Rows are points. The ring and each string are closed loops that go straight from each point to the next, and from the last back to the first. Before rounding, they use only three directions, however many columns there are. How many times does the string pass through the ring? Passing back the other way cancels.

Ring (7 x 3):
[[ 13  16  19]
 [  5  32   0]
 [ -2  19 -18]
 [  0 -14 -22]
 [  3 -37  -5]
 [  9 -28  19]
 [ 13 -11  25]]
String (22 x 3):
[[  9 -44  -2]
 [  3 -51 -12]
 [ -3 -34 -14]
 [  0 -10  -4]
 [ 10 -15  -8]
 [  6 -31 -22]
 [  1 -39 -24]
 [ -2 -40 -17]
 [ -2 -27  -3]
 [  5 -14   1]
 [  8 -16   2]
 [ 15 -33   8]
 [ 13 -40  30]
 [  8 -21  33]
 [  6  -9  24]
 [  8  -6   9]
 [ 14 -11   6]
 [ 17 -20  30]
 [  9 -24  36]
 [  5 -22  22]
 [  4 -14   8]
 [  9 -20   2]]
Times through: 4
String (25 x 3):
[[  7 -27 -26]
 [  6 -22 -18]
 [  1 -29 -29]
 [ -6 -18 -25]
 [ -3  -5 -11]
 [  8  -8 -10]
 [  1   4 -28]
 [-10  27 -28]
 [ -7  27 -12]
 [  7   3  -3]
 [  9  26  -8]
 [  2  60  -1]
 [  2  53   6]
 [  0  33   8]
 [  7   4   2]
 [ 11  15   1]
 [  7  45   0]
 [ -4  57  -2]
 [ -2  25  -3]
 [  8   3  -5]
 [  8   7 -15]
 [ -2  12 -30]
 [ -9   5 -36]
 [ -4  -4 -14]
 [  5  -9  -7]]
Times through: 5

Ring (7 x 6):
[[-19 -17  23   2 -25 -13]
 [-18  -8  12  18 -27  -3]
 [  6   9  -6  40 -18  14]
 [ 42  12  10  35 -11  32]
 [ 41   1   4  21   4   8]
 [ 22 -10  -9  12  13 -21]
 [-12 -22   7  -3  -4 -33]]
String (21 x 6):
[[-15 -29 -11  -8  15 -58]
 [-25 -24 -26   5  12 -58]
 [-10 -13 -11  14  -1 -29]
 [  5 -11  32   4 -23   4]
 [-16 -20  57 -10 -42   5]
 [ -5 -10  32   7 -29   5]
 [ -6  -6   1  20 -13  -9]
 [  8  -4  19  17 -20   8]
 [  4  -4   0  22 -10  -4]
 [ -9   7 -27  45 -10  -4]
 [  8  17 -20  55 -17  21]
 [ 35  18  16  44 -26  47]
 [ 41  20  -2  49 -13  38]
 [ 21   7 -23  39   4   0]
 [ 27   1  15  22 -12  15]
 [ 60   6  44  17 -18  45]
 [ 58   4  10  21   6  17]
 [ 31  -4 -22  21  21 -19]
 [ 10  -8 -29  21  18 -32]
 [ 14  -8   9  13  -6  -5]
 [ 11 -17  12  -1   1 -21]]
Times through: 2

Ring (8 x 11):
[[  0  20  -4   5  15  -9  25  15 -13 -13  -2]
 [ -5  16 -17   7  13 -30  32  14 -16 -15  -9]
 [ -5   1 -22   8   5 -37  19   7  -9 -14 -11]
 [ -1 -17 -13   8  -4 -20  -6  -1   3  -7  -1]
 [  6 -29   7   6 -10  14 -33  -6  18   0  14]
 [ 12 -24  21   1  -8  37 -41  -8  22   1  19]
 [ 13  -7  23  -3   0  39 -28  -4  16  -4  15]
 [  9  10  15  -1   9  24  -3   6   3  -9   9]]
String (24 x 11):
[[  7 -24  17   9  -6  28 -30   1  15   4  23]
 [ 13 -32  29   4 -11  49 -51  -7  27   6  29]
 [ 17 -21  25  -6  -8  45 -49 -15  27  -2  15]
 [ 10  -7  10  -4  -1  19 -22  -7  13  -8   5]
 [  8  -7  13   3   1  22 -16   2   9  -4  14]
 [ 12  -5  29   2   3  47 -24   4  13   0  24]
 [ 14   8  29  -4   8  48 -17   3  10  -5  18]
 [ 10  12  11  -6   9  19  -4   1   3 -12   1]
 [  6   8   3  -2   8   5   1   2   1 -12  -1]
 [  4   8   2   1   8   2   5   6  -2 -11   1]
 [  0  13   3   9  13   2  19  19 -10  -8   9]
 [ -3  17  -3  10  15  -9  28  21 -15 -10   5]
 [ -7  29 -18   8  20 -34  47  22 -25 -18 -11]
 [ -4  21 -22   2  14 -38  34  10 -17 -20 -18]
 [  0   6 -12   3   7 -20  13   5  -6 -14  -8]
 [ -6   1 -12  15   7 -23  22  17 -12  -7   3]
 [-11   4 -35  12   7 -60  35  12 -18 -16 -17]
 [ -7  -2 -34   5   2 -55  19   0  -9 -18 -22]
 [  1  -4 -13   0   1 -20  -1  -4   2 -14 -10]
 [  1 -12  -3   8  -1  -4  -5   4   3  -5   7]
 [  0 -24  -2  12  -6  -3 -15   2   7  -1  11]
 [  4 -41  -1   9 -16   1 -37 -10  20   1  11]
 [  8 -25   1  -1 -10   5 -33 -14  19  -6   2]
 [  7 -15   5   1  -4   9 -21  -5  12  -6   6]]
Times through: 5
String (27 x 11):
[[  5  -8   1   1   0   3 -11  -2   7  -8   3]
 [  5 -18  10   8  -4  17 -21   1  11   0  16]
 [  9 -30  20   7 -10  35 -40  -3  21   5  25]
 [ 10 -27  25   8  -8  41 -39  -1  20   6  29]
 [  6  -8   8   3   0  14 -15   0   8  -5   9]
 [  8  -6   9  -1   1  16 -17  -3  10  -7   6]
 [  8  -8  18   6   2  29 -16   6   8  -1  20]
 [ 11   0  29   3   6  46 -17   8   9  -1  24]
 [ 12  16  26  -3  12  42  -6   8   4  -7  15]
 [  8  17  20   2  14  30   6  14  -3  -7  15]
 [  4  13  14   6  12  20   9  16  -5  -6  14]
 [  4   4   6   5   7   9   2   9  -1  -7   8]
 [  3   4   7   6   7  10   4  11  -2  -6  10]
 [  4  16  14   7  14  19  13  18  -7  -6  14]
 [  7  22  16   0  16  24  11  13  -5 -10   9]
 [ 10  18  16  -5  12  27   0   5   1 -12   5]
 [  9   6   7  -6   6  14  -9  -4   6 -13  -1]
 [  6  -2   6   1   3  11  -9   0   6  -8   5]
 [  9  -9  18   4   0  30 -20   3  11  -2  18]
 [  8  -8   9   1   0  16 -17  -2  10  -6   8]
 [ 10  -9   6  -5  -2  13 -23 -10  14 -10   0]
 [  7  -7   2  -1   0   6 -14  -5   9  -9   1]
 [  5 -18  12   9  -3  19 -20   4  10   1  19]
 [  7 -36  17  11 -12  29 -40  -1  20   7  27]
 [  8 -42  14   9 -16  25 -48  -8  25   6  23]
 [  8 -33   6   3 -13  13 -40 -12  22  -1  10]
 [  7 -21   2   0  -8   6 -29 -11  16  -6   3]]
Times through: 2
